Each row is a point. To make a cloud, some directions were put in groups of two or more. Within a group, all points are equally far from the middle, so they leave a hole (a ring in 2 directions, a hollow ball in 3). The other directions are filled evenly. Then the cloud was stretched, turned, moved and blurred a little. Count the holes, and give their numbers of directions, smallest first.

Cloud (21 x 3):
[[ 15  49 -21]
 [ 68  -4 -33]
 [ 97  -8   8]
 [ 74  -2  37]
 [-42   1   0]
 [  9  40 -28]
 [ 12 -79  24]
 [ 16 -23 -42]
 [ 59  -2  40]
 [ 70 -18 -19]
 [ 41 -54   1]
 [ -6  20 -36]
 [ 80  24 -42]
 [ -6  16  19]
 [-20 -23 -44]
 [-52 -31 -40]
 [ 57  52 -47]
 [ -4 -41  43]
 [ 32  35 -46]
 [ 45  74  -8]
 [-35 -12  22]]
Holes: 1 (2)

Cloud (20 x 3):
[[-56   4  21]
 [-37   1  29]
 [ 50  23 -54]
 [-69 -33   7]
 [-12   8  37]
 [-54  36   7]
 [  9  22 -73]
 [-56 -53  -7]
 [-43  -7  26]
 [-80 -45  -7]
 [-63  15  16]
 [  1  46   9]
 [-11 -64  -7]
 [ 49 -67 -20]
 [ 48  23  53]
 [ 66  48  24]
 [ 29  50   7]
 [ 79  26 -39]
 [-26 -38  23]
 [-12 -28  34]]
Holes: 1 (2)

Cloud (30 x 4):
[[ 61  -7  38  42]
 [ -6  89  15   4]
 [ -1  43 -55  69]
 [ 22  -9  63  30]
 [-10 -29  31 -13]
 [-24  64  20  38]
 [ 21  12 -39  76]
 [ 29  50 -48  60]
 [-10 -30   2  51]
 [ 40  67 -30  37]
 [ -3  33 -50  72]
 [-42  62 -10  47]
 [-26   9  -8 -27]
 [-20   2   8 -32]
 [ 35 -30  68  -6]
 [-37  76  -4 -19]
 [  1  19  49  43]
 [ 60 -34  59   3]
 [  1  77  23  26]
 [ 43 -12  52 -37]
 [ 40 -13  63  27]
 [-28  53   6 -36]
 [ 21  84   6   6]
 [-26  44  20  48]
 [ 71 -32  40  27]
 [-13  43 -52  68]
 [-10 -36  32  23]
 [ 27 -28  68   5]
 [ -8  27 -57 -11]
 [ 56  13  12 -39]]
Holes: 2 (2, 2)

Cloud (52 x 6):
[[ 35  17  72 -12  31   8]
 [ 13  13 -41  31 -67  -5]
 [-21 -22 -39 -27  58  21]
 [-14 -61  42 -53  18 -29]
 [-27  42  11 -29   3  -7]
 [ 30  14 -88  21   3  39]
 [-16 -43  58 -11  49  18]
 [ 25  34 -23  39 -50   8]
 [ 38 -73 -48 -23 -57 -65]
 [  3  -6 -60  49   4  29]
 [-29 -38   9 -79  16 -33]
 [ 42   7 -64   2 -93 -21]
 [ -2  44  18  31 -12 -22]
 [-18 -38 -44  -7  71  -5]
 [  6 -17 -39   5 -73 -75]
 [-13  -3 -19  18 -62 -21]
 [ 53 -25 -26  29 -87 -14]
 [ 28   7 -20 -61   1  18]
 [ 19 -48 -10 -26  47 -24]
 [-20 -36  15 -11  77  -7]
 [  8 -24  13  -4 -83 -63]
 [ 12  43 -12 -21 -37 -43]
 [-16 -66 -41   5 -43 -38]
 [ -2 -91 -14 -40  36 -84]
 [ 20  17  28  19  21 -27]
 [-22   4  34   9  47  49]
 [-18 -54  39  23 -26 -69]
 [  2 -50  38  30 -43 -29]
 [ -5 -26 -16 -43  28  41]
 [ 47 -25  21  19  22   1]
 [  9 -37  25  27 -57 -61]
 [ 19  -5  75 -22 -83 -57]
 [ 10  27  55 -11  34  72]
 [-21  13  20 -49  -7  11]
 [-18 -26 -19 -35 -77 -81]
 [  8   3 -11 -24 -83 -84]
 [ 20  37 -55 -29 -64   3]
 [ 20 -96 -50 -33 -42 -62]
 [ 39 -31 -74  25 -20 -26]
 [  2 -39 -28 -15  55  47]
 [ 51  27  65 -38 -45 -17]
 [ -9 -37 -74  19  32 -43]
 [-12 -19  48 -62  38 -15]
 [  9 -29  46 -76 -18 -49]
 [ 25  10  90 -53 -12  -3]
 [-16 -60  -4   1  19  26]
 [ 39   4  67 -49 -44 -48]
 [-52 -34  32 -12 -23 -55]
 [ 43 -42  51 -21 -35 -60]
 [-42 -49  29  -8  32  -6]
 [-55 -72 -26 -10   2 -64]
 [-31 -55  42 -12 -20 -41]]
Holes: 1 (4)
